Each point is reached from the start by the listed moves, each made 0, 1 or 2 times, or once backwards (-1), plus a little noise. Say if it took an odd or an even number of moves. Then give how often each move was made.
(in the rows, 128 means zero)

Moves:
(1): [168 124 137]
(2): [136 169 110]
(3): [124 143 161]
Start: [132 111  93]
Points:
[161  66 123] -> even (1, -1, 0)
[138 224 124] -> even (0, 2, 2)
[189 188  68] -> odd (1, 2, 0)

Moves:
(1): [178 124 135 115 137 139 121]
(2): [135 183 130 133 137 129 132]
(3): [117 125 182 121 142 103 123]
(4): [139 128 137 174 127 129 124]
(5): [117 122 123 130 156 141 130]
(6): [121 127 146 120 113 164 134]
Start: [146 124 116 118 125 122 145]
Points:
[193 215 207 198 207 175 146] -> odd (1, 2, 1, 2, 2, 1)
[ 82  60 131 215 148 175 152] -> odd (-1, -1, 0, 2, 2, 1)
[ 46 112 161  73 172 146 161] -> even (-1, 0, 1, -1, 2, 1)
[201 153 249  79 223 156 135] -> even (2, 1, 2, 0, 2, 1)

Moves:
(1): [154 128 132 125 118 137 120 128 124]
(2): [125 144 136 133 128 135 124 119 125]
(3): [129 114 159 130 127 110 128 131 123]
(4): [138 123 125 163 140 125 126 124 117]
(5): [134 127 133 121 160 127 128 123 118]
(6): [127 118 135 135 124 155 124 138 127]
(7): [130 128 135 122 120 131 164 130 125]
(8): [136 140 131 129 129 120 124 152 128]
(9): [134 128 131 137 134 132 129 126 157]
Start: [130 147 142 148 126 115 118 127 119]
Points:
[177 158 128 249 196 169  63 174 149] -> odd (0, 0, -1, 2, 1, 2, -1, 2, 2)
[124 171 161 153 100  64  78 140  95] -> odd (0, 1, 1, 0, -1, -1, -1, 1, -1)
[230 120 221 173 191  73  96 175 100] -> odd (2, -1, 2, 1, 2, 0, 0, 2, 1)
[127 141 125 128 125  76 125 127  94] -> odd (0, -1, 0, 0, 0, -1, 0, 0, -1)
[149 162 201 217 222  79 189  85 123] -> odd (-1, 2, 1, 2, 2, -1, 2, 0, 2)
[194 103 244 227 193 147 128 128  82] -> even (1, 1, 2, 2, 2, 2, 1, 0, 1)

Moves:
(1): [135 132 135 129 127 135 131 129 128 123 132 116 114 125]
(2): [127 133 127 129 118 131 134 114 134 132 130 129 116 111]
(3): [125 121 132 130 138 117 120 147 123 151 108 138 131 125]
(4): [120 136 127 138 140 141 138 134 112 141 123 123 130 141]
(5): [120 141 118 124 135 125 126 131 140 123 125 132 118 130]
(6): [114 135 132 118 126 139 144 126 144 122 139 111 140 118]
(7): [130 122 123 132 140 122 117 113 126 138 138 119 120 121]
(8): [129 112 111 128 126 134 120 147 123 133 135 118 137 132]
(9): [133 126 107 145 135 122 123 124 141 123 124 115 135 129]
(10): [137 134 129 115 120 129 127 129 127 134 128 118 129 133]
(11): [132 130 131 137 129 125 128 137 137 138 135 130 127 138]
(12): [134 117 136 125 139 140 131 128 129 140 117 137 133 129]
(13): [138 140 128 125 132 122 137 129 122 125 132 137 132 121]
(14): [133 124 125 115 122 110 136 126 131 126 128 123 111 136]
Start: [137 119 140 137 124 115 122 141 126 135 128 111 132 127]
Points:
[119 146 116 144 170  76 138 149 222 185 128 140 140  59] -> even (-1, 2, 2, -1, 2, 2, 1, 0, 1, -1, 2, 1, 2, 0)
[139 156 159  77  69  89 164 135 158 109 133  53  89 148] -> even (1, 0, 0, 0, 0, 1, -1, -1, 0, 2, 0, -1, -1, 2)
[121 103 108 149 105  69 147 129 240 144 141  63 108  99] -> even (0, 2, 1, -1, 0, 2, 0, 0, 2, -1, 2, 0, -1, 2)
[160 150 140 136 219  74 161 157 140 249  96 106 110 151] -> odd (0, 0, 2, 2, 1, 1, 2, -1, 1, 1, 2, 2, 2, 2)
[142 141  71 167 120  69  76 124 218 133 154  65  96 126] -> even (0, 1, 0, -1, 2, 0, 1, 0, 2, 1, 2, -1, -1, 0)
